Every row gives one point. Before rounding, the points of a table are all equally far from one centre. They may lie mostly on one side of it. Write the centre, to within rounding.

Points:
[[ 18 -19]
 [  8 -55]
 [  3 -58]
 [-37 -43]
 [ 21 -32]
 [ 19 -21]
 [-36 -16]
 [ -1 -60]]
Centre: [ -9 -31]

Points:
[[ 31  42 -32  -4 -11  -3  25  22 -26 -20   5]
 [-10  15 -49  27   6 -14 -23  31 -16 -26  22]
 [ -2  27 -36  -8  26  17   2  21 -24  22 -10]
 [ 37  26 -38 -35  14  12   0  40  -4  -3  19]
 [ 13  19 -26  26 -30  12  23  15 -32 -23  38]
 [  4  35 -16 -44  -4   1  14  22 -23  -7  26]
 [  1  35 -10  -6   3 -15 -10  20  24  22   1]
 [ 16   7 -39 -26 -15   4  17  39 -24 -23 -17]
 [-34  27 -44   4  13  15  10   5  23   3 -11]
 [  4  37 -20  -1  18 -12  -9  16  -8  -1 -26]
 [ 16  24 -19 -15 -12  17  -7  29 -53  -3  21]
 [ 14  45   0 -27 -18  16   6  37  18 -13  30]
 [ 14  -2 -43   9   5  33  12  54 -19   7  33]
 [ 24  33  -4  -6  30  44   7   6 -14 -23   6]
 [ -6  17 -60   2 -15  37   2  46  13  -3  42]
 [  6  -1 -34 -12 -33  30 -15  25 -37 -42  15]
 [-21  15 -23 -23  31 -15  14  23   8  -2  16]]
Centre: [  4   9 -25  -1  -6  17  -2  13   2 -12  14]
